Every row gives one point. Each copy is the shape, with its points in the same order, stretched, turned, moved and blurred by noise. Is it also mirrored, or only turned?

Shape (7 x 3):
24; -55; -21
33; -18; -25
18; 8; 10
-9; 13; -38
-4; 2; 15
-48; 17; 56
35; -11; -1
Copy 1:
42; -23; 31
31; -5; 7
-3; 6; 9
8; -25; -17
-12; -10; 18
-53; -22; 29
17; 7; 15
Copy 1 is: only turned
Copy 2, 7 rows:
-6; -36; 34
23; -10; 30
7; 24; 24
13; -2; -19
-12; 27; 10
-53; 60; -11
16; 8; 36
Copy 2 is: only turned
Copy 3, 7 rows:
16; 14; -29
-9; 6; -31
-21; 8; -2
-13; -31; -19
-9; -2; 11
0; -20; 52
-15; 19; -15
Copy 3 is: only turned

Shape:
-27; 43; -12; -4; 20; 12
-11; -11; 28; -7; -23; -7
-14; -28; 0; -17; -2; -10
6; 24; -12; -6; 3; -25
-1; -19; 16; -13; -4; -20
10; 42; 4; -12; -8; 10
18; 52; -28; -23; 31; -10
0; -39; 19; 4; 8; -2
-12; 51; -24; -3; -22; -9
-16; 46; 4; 3; -15; -39
-8; -32; 28; 13; 20; -6
-23; -23; 37; -23; 15; -26
Copy 1 (12 x 6):
5; 15; -37; 31; -12; -26
3; -1; 43; -1; -8; 17
12; 2; 12; -30; -19; 20
-11; -13; -13; -9; -11; -25
-7; -1; 21; -27; -7; 20
5; 4; 3; 20; 12; -33
-16; 2; -58; -10; 3; -52
3; -9; 14; -18; 10; 42
12; -8; 1; 28; -28; -53
-25; -13; 7; 20; -28; -34
-8; -10; 6; -9; 12; 49
-27; 23; 8; -29; -16; 39
Copy 1 is: only turned
Copy 2, 12 rows:
-48; 24; -2; -1; 22; -6
-2; -40; -10; 18; -12; -13
13; -35; -9; 13; 20; -6
-21; 9; -9; -36; 5; 0
11; -35; 2; -2; 9; -11
-45; 8; 3; -20; -12; 11
-44; 37; 13; -57; 25; 17
34; -17; 17; 36; 11; -3
-53; 11; -34; -36; 2; 11
-38; -10; -21; -45; -10; -19
28; -13; 21; 44; 12; -24
7; -59; 18; 11; 17; -41
Copy 2 is: only turned
Copy 3, 12 rows:
-12; -16; -28; 14; 17; 12
-23; -8; 10; 28; -41; -11
-3; -8; 14; 37; -27; 18
-18; -16; 6; -19; -16; 12
-17; -15; 21; 21; -31; 0
-32; 9; -13; -19; -6; -6
-27; -3; 6; -32; 23; 22
7; -4; 44; 29; -16; -17
-13; -5; -53; -26; -19; 26
-30; -39; -29; -19; -33; 10
9; -7; 42; 37; -17; -26
-33; -33; 35; 60; -25; -8
Copy 3 is: only turned

Shape (14 x 9):
-9; 2; 16; 10; -3; 7; -21; -12; 29
16; -26; -30; -8; 17; -11; 12; -28; -9
25; -19; -3; 9; -17; -17; -25; -24; -15
0; -8; -9; -29; -22; 18; -20; -3; 17
-5; 33; 12; 16; 3; 35; 15; -28; 26
-20; -8; 3; -32; 6; -8; -10; 19; -27
-3; -21; 15; -21; 18; 16; 10; 25; -5
-19; -13; 7; -33; -37; -21; -5; -1; 7
-11; -7; -11; 25; -36; 9; -17; 2; -1
-1; 18; -8; 12; -4; 32; 8; 15; -12
-21; 32; -24; 13; -24; -10; 9; 26; 3
37; -1; 4; 12; 5; -16; 30; -17; -19
33; -6; 1; -29; -3; 14; 14; 19; 11
39; 8; -8; -37; 0; 12; -27; -19; -31
Copy 1 (14 x 9):
-16; 4; 2; 19; 18; 15; -10; -11; 30
-18; -4; -8; 14; -22; -18; -27; 3; -28
-13; -7; -12; 11; 6; -25; 21; -21; -7
-14; 49; 5; 27; 5; -23; -11; 22; 6
17; -19; 23; -19; 24; 11; -48; 12; 26
-29; 47; 17; -10; -16; -3; 12; 20; -32
-12; 53; -8; -13; -8; 4; 2; 40; -4
-7; 44; 23; 20; -38; -25; 18; -12; 0
-14; -11; 22; 17; 19; -3; 21; 22; 0
4; -1; 24; -22; 29; 5; -9; 49; -19
23; -12; 44; 3; 13; 16; 6; 20; -28
27; -24; -11; -33; -4; -20; -3; -10; -10
26; 56; -17; -5; 4; -24; -8; 29; 9
-8; 33; -9; -20; 26; -44; -8; 7; -27
Copy 1 is: only turned
Copy 2 (14 x 9):
-36; -1; -2; -36; -6; -4; -51; -11; 7
1; 8; 42; 7; 1; -26; 55; -33; 4
-10; -6; 34; 18; 47; 20; -2; -3; -17
-23; 21; 17; -41; -13; 30; 0; 13; 15
-36; -5; 2; -60; -20; -44; -25; 11; 18
10; 2; 14; 22; -29; 12; 25; 18; -16
31; 31; -20; 12; -31; -18; 10; 11; 0
-24; -9; 36; 15; -16; 34; -10; 1; 15
0; -21; 39; -36; 17; 24; -26; 18; 11
17; -7; 4; -39; -10; -12; 13; 44; 7
2; -44; 13; -41; -12; 13; 25; 19; 28
10; -9; 2; 43; 27; -42; 29; -2; 3
12; 37; -30; -8; -8; -7; 27; 24; 28
-15; 20; 14; 5; 21; 6; 41; 45; -23
Copy 2 is: only turned
